Each row of a before or after table is a point. One or more steps were done to the points. Then noise was added and the rows were shuffled. The steps act on how far a point lies along the listed directions, d1 being the first. Name the steps. A step turns or swaps two directions, mirrors them in a line or flattens them onto one, adds a multiple of one to another, or multiplies one. Angles are multiples of 10 degrees, from the lower direction toward the higher: turns from -170 to 170, lines from 10 to 170 but not 90. Use the fewest steps. Two steps may share a direction if one is a turn and the other turns, adds or multiplies; they go together, in the order done. Otherwise the lowest direction goes first.

Directions:
(1): [-0.53  0.25  0.30]
(2): [ 0.15  0.60 -0.22]
Before, 8 rows:
[[ 0.29  0.21 -0.28]
 [-0.18  0.27  0.10]
 [-0.48  0.51  0.09]
 [ 0.41 -0.04 -0.48]
 [ 0.24 -0.06 -0.13]
 [-0.33  0.20  0.22]
 [ 0.42 -0.86 -0.34]
 [ 0.29 -0.43  0.02]]
After (8 x 3):
[[ 0.33  0.25 -0.48]
 [-0.26  0.78 -0.05]
 [-0.04  0.37  0.00]
 [ 0.32  0.55 -0.33]
 [-0.20  0.20  0.15]
 [ 0.10 -1.28 -0.04]
 [ 0.09 -0.69  0.16]
 [ 0.19  0.07 -0.14]]
Steps: multiply d1 by 0.7; multiply d2 by 2

Directions:
(1): [ 0.47  0.09  0.21 -0.54 -0.53 -0.09]
(2): [ 0.10  0.20 -0.46 -0.36  0.40 -0.55]
(3): [-0.53 -0.53 -0.11 -0.19 -0.36 -0.33]
(4): [-0.24 -0.03 -0.22 -0.57  0.17  0.63]
(5): [ 0.47 -0.72  0.04 -0.03  0.33  0.04]
(6): [ 0.25 -0.05 -0.73  0.27 -0.38  0.18]
Before:
[[ 0.10  0.32 -0.03 -0.46 -0.05 -0.22]
 [ 0.35 -0.11  0.01 -0.69  0.29 -0.15]
 [ 0.44 -0.60  0.06  0.08  0.30  0.36]
 [ 0.06 -0.45  0.03 -0.31 -0.42  0.15]
 [ 0.07  0.19  0.08 -0.18 -0.09  0.42]
 [-0.26  0.27  0.14 -0.06  0.00  0.78]
 [-0.52 -0.07 -0.04 -0.69 -0.43 -0.60]
 [-0.22  0.08 -0.31  0.22 -0.46  0.19]
 [-0.45 -0.82 -1.15 -0.38 -0.67  1.09]
 [ 0.14  0.34  0.14 -0.48  0.15 -0.01]
 [ 0.14  0.35  0.19  0.11 -0.58  0.55]]
After, 11 rows:
[[-0.39 -0.04  0.32 -0.17  0.11  0.68]
 [ 0.45 -0.17 -0.48 -0.55  0.01 -0.06]
 [ 0.20  0.02 -0.08 -0.14 -0.39  0.27]
 [ 0.16  0.02  0.22 -0.67  0.15 -0.29]
 [ 0.19 -0.26 -0.59  0.22 -0.21  0.45]
 [-0.09  0.04  0.09 -0.26 -0.09  0.31]
 [ 0.20 -0.12  0.03 -0.50  0.17 -0.09]
 [-0.23  0.20  0.49 -0.13 -0.44  0.32]
 [-0.79  0.67 -0.61 -0.37 -0.54  1.23]
 [-0.37  0.38  0.20  0.04 -0.23  0.09]
 [ 0.19  0.10  0.08 -0.50  0.10 -0.22]]
Steps: multiply d3 by 0; turn d5 and d6 by 70 degrees
